Every row gives one point. Each table stands for the endless flat space through its points: a line for two points, a plane for three, and so on. The two share one point or none. Which?
In the rows, 128 means zero.

First (2 x 4)
[[134 110 136 141]
 [146 118 138 133]]
Second (3 x 4)
[[156 123 145 149]
 [122  99 142 125]
 [108  81 111 176]]
They share: no point

First (3 x 8)
[[109 144 106 166 111 111 169  93]
 [ 92 177 138 157 101 141 141 127]
 [100 163 124 157 107 127 153 113]]
Second (3 x 8)
[[102 142 120 150 129 110 132 118]
 [101 171 116 160  88 127 181  78]
 [ 93 148 129 155 110 123 153  98]]
They share: no point

First (5 x 9)
[[139 101 134 144  92 183 131 153  89]
 [130 111 163 124  89 130 179 138 124]
 [148 119 133 118 103 126 155 140 119]
 [121 135 168 150  74 131 157 145 108]
 [127 154 176 126 102 109 144 130 135]]
Second (3 x 9)
[[160 151 164 139  99 129 125 149 101]
 [161 152 150 136  92 136 138 133 124]
 [164 155 156 139  94 134 133 137 116]]
They share: no point

First (3 x 11)
[[102 128  98  94 144 128 150  88  79  95 158]
 [118 114 118  97 139 139 147  99  91  99 162]
 [134 106 150 109 143 119 143 103 123 131 130]]
Second (4 x 11)
[[122  88 138  99 153 129 128  97  87  99 143]
 [137 112 142 117 163 105 139  81 112 111 129]
 [112 120 122  95 133 137 158 105  97 123 147]
 [114 128 118 103 137 109 144  97 119 123 139]]
They share: [120 116 128 103 144 121 146  96 105 117 140]

First (5 x 12)
[[126 187 103 120 174 157 105 172 199 142 147  81]
 [167 163 134 122 154 119  82 106 129 136 161 149]
 [128 146 119 140 156 120 111 142 169 128 174 106]
 [152 135 129 112 135 124 120 100 134 138 128 119]
 [165 135 136 116 133 108  99  86 116 134 152 147]]
Second (4 x 12)
[[134 142 126 120 135 148  87  86 144 140 131 150]
 [145 125 100 121 144 140  81 115 141 162 149 139]
 [176 174 136 136 125 130 119  84 112 118 159 142]
 [157 149 138  97 154 126 103 113 149 142 133 121]]
They share: no point

First (5 x 14)
[[156 128 171  61 157 156 157 131 107 118 127 117 145 189]
 [140 148 162  83 155 129 139 150 106 108 116 154 160 153]
 [190 154 142  86 121 138 159 121 127 139 153 147 151 162]
 [126 134 181  83 171 158 123 159 135 110 147 145 133 167]
 [146 132 175  66 161 153 148 140 112 115 128 128 145 182]]
Second (3 x 14)
[[139 143 168 112 134 145 153 114 140  94 142 168 108 131]
 [136 131 141 118 158 157 114 156 140 112 160 129 135 146]
 [147 139 160 107 140 146 146 122 136  95 148 164 112 129]]
They share: [145 131 142 111 156 154 120 150 136 107 160 138 130 139]

First (5 x 20)
[[131 144 150 132 124 156 168 116 115  79 121  85 122 157 125 141 141  97
  130 102]
 [117 130 169 134 130 175 169 119 110  71 130  85 135 146 106 132 136  91
  145 102]
 [ 99 190  96 166 166 130  99 105 181 143 132 135 122 139 124 148 183  98
  128 130]
 [ 96 112 190 141 146 176 172 109 148  91 133 111 170 145 115 123 140  80
  177 112]
 [ 81 136 164 154 164 178 138 112 143  83 147 109 144 119  99 127 137  79
  154 114]]
Second (3 x 20)
[[138 167 167 143 107 188 183  90 153 123  95 115 120 163 123 139 198  80
  128 120]
 [104 150 160 166 142 172 164 123 132 111 108 131 133 178 118 167 175 100
  136 135]
 [120 143 143 134 137 146 150 111 141  99 131  97 141 148 123 130 147  95
  149 105]]
They share: [118 146 148 141 136 154 155 112 140 103 124 105 138 155 122 138 156  95
 145 112]

First (3 x 24)
[[167 143  90 142 118 130 111 109 106 106 127 102 152 146  94 129  85 133
  140 153 101 130 122 113]
 [177 135 101 135 121 125 128 103 114  88 138 100 166 163  90 111  90 139
  138 146 106 153 131 117]
 [139 163 106 134 130 132  91 139 116 106 119 128 156 150  98 123 107 133
  136 169 117 128 110 121]]
Second (4 x 24)
[[165 129 104 123 115 125 125 133 129 130 105 133 157 145 120 105  81 112
  129 164 100 105 143 120]
 [145 169  94 148 130 135  85 118  99  90 135 103 152 150  80 140 106 147
  144 159 115 145  98 115]
 [141 173  93 144 140 134  79 106  92  74 135  91 151 152  78 155 103 146
  151 154 114 145  92 113]
 [142 192  97 166 127 149  78 142  87  97 159 104 151 150  68 124 120 174
  133 173 133 171  75 108]]
They share: [153 153  98 138 124 131 101 124 111 106 123 115 154 148  96 126  96 133
 138 161 109 129 116 117]

First (6 x 24)
[[152 111 179 132 139 106 128 118 129 144 152 127 131 145  70 126 128 131
  164 108 105 136  72  60]
 [120 137 160 136 147 113 135 130 122 127 194 142 114 133  91 148 150 142
  157 126 120 140 118  89]
 [122 134 153 147 145 100 135 141 131 126 205 145 107 128 103 166 144 130
  144 122 130 136 118  99]
 [100 105 128 173  91 156 120 159 145 185 131  64 158 146 107  86 139 149
  156  89 106  91 119 113]
 [134 116 183 162 130  86 175 160 133 150 208 142 141 129  71 139 131 153
  146 124  70 137 108  87]
 [133 157 180 138 150 117 138 143 127 131 199 148  82 128  84 171 141 147
  170 150 142 115 112 122]]
Second (3 x 24)
[[116 148 138 173 107 121 105 129 141 165 147 122 116 124  93 135 118 121
  145  90 102 102 119  99]
 [128 104 174 149 143 125 141 161 141 157 175  90 116 144 113 123 142 141
  157 130 154 122  83 107]
 [113 111 177 158 143 102 123 160 135 179 179 100 110 161 115 105 127 119
  145 119 152 109  95 118]]
They share: no point

First (4 x 24)
[[160 146  91 100 154 108 121 202 127 166 127 101 110  61 150 157 129 153
  116 132 123 110 109 165]
 [135 121 126 135 149  98  81 137 132 171  92  96 110 141 160 112 129 118
   96 152 133 140  99 150]
 [147 137 106 106 152  99 113 181 129 166 114  95 109  86 160 142 123 148
  107 139 134 124 112 160]
 [124 140 154 118 148 102  67 109 136 145  91 119 116 148 162 100 111 135
   77 138 132 146 118 126]]
Second (5 x 24)
[[134 137 136 116 137 118  97 173 150 185  91 121 120  87 187 165  94 116
  117 157 154 108 100 131]
 [159 133 113 119 162 111 110 165 139 162 128  98 107 109 166 131 126 157
  105 130 129 137 108 145]
 [129 109 132 118 158 125  84 187 158 180 124 145 135  84 204 169 108 127
   89 167 141 131 127 123]
 [126 133 139 104 129  89 102 177 122 191 125 132 123 101 166 146 111  91
   74 158 120 137 139 131]
 [169 140 108 133 170 130 114 164 157 159 109  87  99  97 181 144 115 181
  139 123 155 115  77 145]]
They share: no point

First (3 x 24)
[[104 130 148 160 160 122 138 146  91 164 138 144 170 155 118 105  97 147
  105 166  95 126 153 153]
 [154  89 105 112 146  97 166 121  98 117 143  83 144 106 172 103  99 140
   94 132 109  63 157 149]
 [ 94 128 162 174 152 122 134 136 105 170 128 162 178 167 106 121 101 143
  103 178 103 140 141 145]]
Second (6 x 24)
[[147 148 151 150 100 116 184 138  86 138 159 144 175 156 129 139 122 110
  147 154  93  73 120 186]
 [114  92 138 135 177  86 141 104 114 125 111 111 173 130 147 104  99 143
   64 179 121 117 163 128]
 [141 114 121 115 152 123 167 126  88 157 112 135 186 103 145  73  90 152
   81 172 143 130 155 158]
 [140 124 151 175 175  92 168 110  99 108 103 134 219 147 120 104 112 135
   68 199 105 103 133 175]
 [156 166 138 116 117 129 206 120 102 162 112 152 212 123 149  98 101 129
  102 193 135  98 150 190]
 [117  96 113  86 126 122 148 126 114 178 141 112 125 106 173 105  84 148
  105 136 137 111 176 118]]
They share: [127 104 132 141 146 107 152 124 105 140 134 120 160 134 142 115 101 140
  97 154 109  98 147 145]

First (4 x 24)
[[123 179 178 144 137 169 113 129 111  91 125 162 106  68  91  94 124 111
  116 110 128 132 172 154]
 [122 163 156 125 119 170 137 136 125  95 117 193 104  52 129  94 114 143
  142  96 109  98 115 100]
 [141 186 149 142 143 154 128 143 139  93 123 167  92  69 101  89  94 158
  157  97  91 119 132 133]
 [115 163 168 140 125 153 131 121 113 101 137 166 118  82 105 104 122 129
  134 114 122 120 156 142]]
Second (4 x 24)
[[123 161 142 138 146 148 132 106 100 106 165 165 147  93  97 127 117 145
  165 131 113 108 149 131]
 [128 165 127 130 148 147 121  91  92 109 166 159 152  87  91 143 115 146
  169 137 123 102 141 123]
 [142 171 121 148 158 145 113  99  78 119 182 165 166  91  91 143 125 140
  177 145 109 108 157 115]
 [142 176 156 183 118 115 123 139 108 134 157 160 121 106 111  98 130 135
  152 120  89 143 182 140]]
They share: [116 160 159 143 125 137 140 118 119 107 147 160 122  97 105 109 114 146
 151 117 112 119 151 145]

First (4 x 24)
[[113 148 128 181 126 147 119 173  91 103 100 116 141 140 157 145 133 152
   97 128 141 138 128 174]
 [ 95 138  96 176 147 163  96 183  97 135  97 117 173 152 166 174 157 131
  128 128 162 123 110 163]
 [158 170 172 132 111 146 130 133  61  95 139 151 100  80 112 137 172 155
  120  98 132 177 161 134]
 [153 165 180 136  96 142 137 127  71  81 130 139  88  93 120 124 154 165
  100 110 116 179 165 142]]
Second (6 x 24)
[[100 133 125 138 107 175  91 128  88 123  98 139 142 140 122 160 147 164
  134 143 134 157 153 109]
 [ 99 126 119 159  85 134 142 178  90  82 121 141 104 112 133 124 184 139
  127 152  93 127 124 166]
 [143 156 156 115 112 154 132 137 131 125 138  89 111 131 186 159 163 154
   83 130 146 157 126 166]
 [139 145 170 136 109 167  79 130  73 101  91 120 126 169 164 157 157 127
  129 138 129 192 136 148]
 [175 150 188 124 104 139  97 164  82  85 118 111  98 171 200 164 181 118
  115 166 122 192  99 195]
 [117 145 133 150 132 127 137 155  99  74 114 116  84 114 166 159 183 155
   85  98  86 129 132 150]]
They share: [115 141 140 139 107 160 112 137  97 109 109 120 122 135 149 149 160 148
 115 130 125 156 141 141]

First (4 x 24)
[[135 163 118 123 101 103 170 103 182 138 103 119 180 134 125 115 131  96
  138 109 130 134 133 109]
 [153 126 132 106 140 148 137 119 146 121 124 157 158 151 162 142 130 117
  106  95 145 116 128  70]
 [138 165  95 149  94  81 178  91 181 144 114 111 182 120 122 125 122 103
  165 135 118 136 135 129]
 [150 131 145  90 139 159 137 123 151 123 119 161 154 152 160 135 131 110
   96  80 144 118 125  60]]
Second (6 x 24)
[[162 163  88 118 128 100 165  78 165 175 129 180 127  92 165 126 133 138
  112  97  93 160 101 128]
 [140 144 137 159  94 113 164 101 130 173  87 151 170  91 169 130 133 103
  134 125 134 132  78  92]
 [147  98 120 159 138  97 141  99 187 103 154 129 175 152 117 149 114  89
  153 125  87 107 154  74]
 [143 152 162 130 120 101 170 116 162 131 155 118 128 100 130 161 140 104
  144 106  95 152 172 125]
 [138 148 153 144  96 119 163 116 137 149 116 122 163 107 156 152 123  96
  159 126 132 129 128  97]
 [148 132 121 141 106 121 148 111 154 133 129 123 176 145 155 150  99  97
  174 133 126 110 136  78]]
They share: no point

First (3 x 24)
[[176 123 126 119 124 102 121 122 148  90 134 112 118 145  95  91 134 125
  130 143 146 119 114 100]
 [185 126 135 118 126 100 124 123 144  92 133 110 122 148  95  87 133 117
  122 149 141 128 108 102]
 [176 115 158 115 132  92 123 132 140 108 122 112 128 133 103  93 114 121
  128 165 146 127 112 116]]
Second (5 x 24)
[[160 125 132 105 112 105 106 133 166  89 130 128 119 123 115  94 126 125
  131 152 174  91 109 118]
 [138 141 118 102  70 118  77 150 190  82 124 157  92 105  90 102  88 109
   94 135 195  72 105 104]
 [185  98 132 144 166  79 141  97 153  79 127  99 127 176 104 127 145 129
  186 138 123 127 126  81]
 [175 134 130 104 126 100 110 108 196  81 110 118 135 149 126  87 133 123
  162 182 184  83 113 149]
 [155 120 130 102 114 108 110 136 150 101 134 120 121 115 114  83 131 141
  132 154 172  95 117 125]]
They share: [158 113 124 119 124 101 116 125 152  95 130 116 115 133  99 100 126 139
 145 142 156 105 125 104]

First (5 x 24)
[[105 159 172  56 115 153 204 120 142 145  88  84 159  96 112 155 127  91
   74  99 142 103 159  94]
 [ 74 170 143 110  96  83 115 140 197  59 121  82 144  92 158 179 186  50
  136 116 129  62  95 103]
 [105 143 145  89  85 145 166 132 147 128 108  86 142 105 121 134 136  86
   96  82 161 118 128 100]
 [108 153 135  98  98 157 144 154 149  87 128 107 155 109 127 156 150  96
  117 102 136  98 102  97]
 [132 148 160  75 107 128 178  90 130  99 128  75 179 106 135 172 162  66
  100 107 111  68 154 123]]
Second (2 x 24)
[[ 86 140 128  71 111 158 175 131 128  92 148 127 132 104 143 146 162  92
  112  89 159  92  83  91]
 [ 95 143 131  79 106 158 167 136 133  93 141 119 140 106 137 148 157  93
  112  92 152  95  92  94]]
They share: [113 149 137  95  96 158 151 146 143  95 127 103 156 110 125 152 147  95
 112  98 138 101 110 100]

First (6 x 24)
[[156 142 124 143 104  83 108 129 121 136 117 144 137 105 161 149 178 131
  152 116 174 168 155 159]
 [144 156 116  74 101  92 141  61 134 136  88 201 103  61 136 173 127 144
  151 101 133 198 110 187]
 [105 148 143 121  90  85 113  95 120 123  82 156 126  96 140 136 138 164
  152 129 120 137 116 148]
 [133 144 164 116 132 140  99 129  97 158 125 143 125  97  94 198 133 131
  142 111 164 171 146 164]
 [150 146 144 117 124 125 108 123 107 154 127 152 125  93 115 191 146 123
  144 106 170 184 149 171]
 [106  99 152 122 120  87 118  67 149 129 135 174 100  69 126 187 109 152
  152  69 109 181  94 167]]
Second (3 x 24)
[[126 131 107 115  82 119 129 103 103 134 127 122 149 125 148 172 142 139
  177 105 136 157 103 171]
 [150 155 123 135  70 119  97 103  67 106  99 146 157  93 124 196 158 143
  193 113 164 157  99 139]
 [102 119 123 114 109  92 133 112 145 160 135 128 124 117 148 142 134 137
  142 113 116 151 129 178]]
They share: no point
